Each row is a point. Any point is a mix of the corners, with weights that add up to 1. It lies inside the corners' shape when no weight is negative. Is each point inside? If not, which corners have a negative weight?

Corners:
(1): [-0.12  0.94  0.37]
(2): [-2.17 -1.52  1.49]
(3): [ 0.02  2.41 -3.36]
(4): [-0.19 -1.28  1.27]
Points:
[ 0.30  2.21 -2.50] -> outside (2)
[-0.22 -0.58  0.46] -> inside
[-0.70 -0.89  1.33] -> outside (3)
[-0.20  1.60 -1.89] -> inside
[-0.18  0.84  0.23] -> inside
[-1.92 -1.23  1.21] -> inside
[-1.07 -1.11  1.13] -> inside
[-0.37  1.18 -1.24] -> inside

Corners:
(1): [-1.07 -1.17 -0.75  1.90  1.93 -0.87 -0.14 -0.83  0.41  1.18  2.55]
(2): [ 0.48 -1.26  2.99  2.79  1.28 -2.25  0.63 -3.68 -0.52  1.32  0.14]
(3): [-1.75 -2.46 -0.16  0.34 -1.49  0.13  0.15 -0.41 -1.29 -0.41  0.38]
(4): [ 2.45  1.46 -3.22 -1.36  0.95 -0.67 -2.26 -0.18  1.18 -2.57 -0.53]
(5): [-1.04  0.50  0.96  0.82 -0.39  0.03  0.63 -1.83 -0.51  2.02  1.10]
(6): [ 1.66 -0.29 -1.13 -2.81  0.88 -1.72 -1.28  1.90 -0.07 -2.43  0.74]
(7): [-3.61 -0.06  0.48 -2.25 -1.79 -1.02  0.03  0.03  1.06  0.71 -1.90]
(8): [ 4.03  1.06 -4.59 -2.72  0.63 -0.39 -0.12  0.99  2.57 -0.97 -0.71]
(9): [ 2.32  0.53 -2.39 -3.90  1.95  0.54 -0.92  0.44  1.27 -2.18  0.11]
(10): [-3.24 -1.18  2.08 -1.03 -2.38  0.02  0.38  1.99  1.32 -0.15 -0.45]
(11): [-0.64 -1.14  0.36  2.02  0.50 -2.03  2.29 -0.56 -0.15 -1.39  0.72]
(12): [-1.79 -0.62  0.69  1.53  0.64  0.20 -0.15  0.52 -0.75  1.59 -0.88]
Points:
[-0.22 -0.51 -0.21 -0.12  0.13 -1.10 -0.12  0.17  0.12 -0.59  0.10] -> outside (9)
[-0.12 -0.21 -0.50 -1.13  0.39 -0.45 -0.31  0.69  0.99 -0.77 -0.11] -> outside (3, 5)
[-0.48 -0.61 -0.16 -0.09  0.29 -0.56  0.27 -0.48  0.36 -0.13  0.10] -> outside (6)
[ 0.55 -0.21 -1.29 -0.53  0.33 -0.73 -0.09 -0.44  0.43 -0.47 -0.05] -> outside (10)
[-0.17 -0.44 -0.30 -0.23  0.28 -0.78 -0.14 -0.59  0.38 -0.20  0.57] -> outside (12)
